Each row of a before or after table is a point. One or more steps were done to the points. Then noise was added and the rows were shuffled. The steps act on how far a point lies along the listed directions, d1 being the first. What was done? A step turns or swaps two directions, mirrors them in a line or flattens them onto one, adds a multiple of one to another, or multiplies one. Angles are multiples of 10 degrees, from the lower direction toward the higher: turns from -170 to 170, lines from 10 to 170 but not 90. Use the fewest steps. Two steps may share a direction if one is a turn and the other turns, adds or multiplies; they go together, in the order done. Otherwise the lowest direction goes first.

Directions:
(1): [-0.53 -2.16  1.70]
(2): [1.98 0.89 1.76]
(3): [-1.90  1.54  1.36]
Before (12 x 3):
[[-0.06 -0.45  0.60]
 [ 0.10  0.55  0.06]
 [ 0.20 -0.76  0.19]
 [ 0.29 -0.02 -0.10]
 [ 0.40 -0.72  0.65]
 [-0.09  0.31 -0.43]
 [-0.28  0.01  0.09]
 [-0.24  0.20 -0.62]
 [ 0.16 -0.41  0.32]
 [ 0.04 -0.16 -1.08]
 [ 0.47  0.38  0.11]
 [ 0.40  0.47  0.33]]
After (12 x 3):
[[ 0.99 -0.16  0.18]
 [-0.45 -0.47  0.34]
 [ 0.95 -0.36  0.49]
 [-0.21  0.20 -0.61]
 [ 0.49 -0.07  0.18]
 [-0.61 -0.09  0.14]
 [-0.08  0.40  0.22]
 [ 0.28  0.20  0.65]
 [ 0.49 -0.15 -1.27]
 [-0.22 -0.59  0.07]
 [-0.37 -0.03 -0.46]
 [ 0.30 -0.41 -0.15]]
Steps: swap d1 and d2; multiply d3 by 1.6

Directions:
(1): [-4.17 -0.49  1.35  0.03  0.55  0.63  0.43 -0.73]
(2): [ 0.95 -1.64 -0.23 -0.21  1.42 -0.79  1.33 -3.57]
Before (14 x 8):
[[-0.48 -0.87  0.18  0.00  0.76 -0.05  0.37 -1.28]
 [-2.47 -0.36  0.94 -0.22  0.17  0.33  0.21 -0.11]
 [-0.72  0.15  0.22 -0.47 -0.20  0.08  0.03  0.65]
 [-0.59  0.35  0.34  0.13 -0.28  0.06 -0.27  0.72]
 [-0.01  0.19 -0.29 -0.07 -0.28  0.27  0.03  0.80]
 [ 0.18 -0.11  0.11  0.26  0.25 -0.10 -0.14 -0.20]
 [-0.19 -0.37 -0.07  0.31 -0.14 -0.48  0.41 -0.42]
 [-0.07 -0.20  0.33 -0.16 -0.07  0.05  0.06 -0.51]
 [ 0.43 -0.55  0.03 -0.17  0.64 -0.04 -0.01 -1.04]
 [-0.71 -0.38  0.58 -0.05 -0.02  0.14  0.31 -0.06]
 [-0.73  0.13  0.52  0.06 -0.20  0.43 -0.16  0.41]
 [ 0.38 -0.35  0.17  0.00  0.57 -0.38  0.39 -1.08]
 [-0.06  0.31  0.19 -0.01 -0.13  0.29 -0.26  0.21]
 [ 0.08  0.20 -0.16 -0.11 -0.25 -0.20 -0.41  0.71]]
After (14 x 8):
[[ 1.40  0.17 -0.16  0.03  0.01 -0.37 -0.07  0.06]
 [ 0.36 -0.04  0.07  0.32  0.17 -0.09 -0.31  0.13]
 [ 0.23 -0.58  0.35 -0.11  0.19 -0.09  0.48 -0.64]
 [-0.94 -0.17  0.45  0.12  0.24 -0.07  0.16 -0.38]
 [ 1.32  0.02 -0.25 -0.02  0.18  0.05 -0.51  0.08]
 [-0.13 -1.23  0.21 -0.36  0.84 -0.41  0.88 -1.98]
 [-0.81  0.04  0.05 -0.12 -0.04 -0.12 -0.26  0.31]
 [-0.31  0.10  0.29 -0.04  0.06  0.30 -0.08 -0.14]
 [-0.67 -0.29  0.32 -0.49  0.14 -0.08  0.42 -0.36]
 [-0.59 -0.35  0.49  0.00  0.21  0.21  0.21 -0.61]
 [-0.84 -0.11 -0.04 -0.15  0.01  0.29  0.18  0.34]
 [ 0.39 -0.16 -0.27  0.36 -0.32 -0.54  0.26 -0.04]
 [ 0.52 -0.11  0.13 -0.20 -0.21 -0.08  0.01 -0.34]
 [ 1.45 -0.44 -0.46  0.01  0.36 -0.25  0.08 -0.60]]
Steps: turn d1 and d2 by 80 degrees
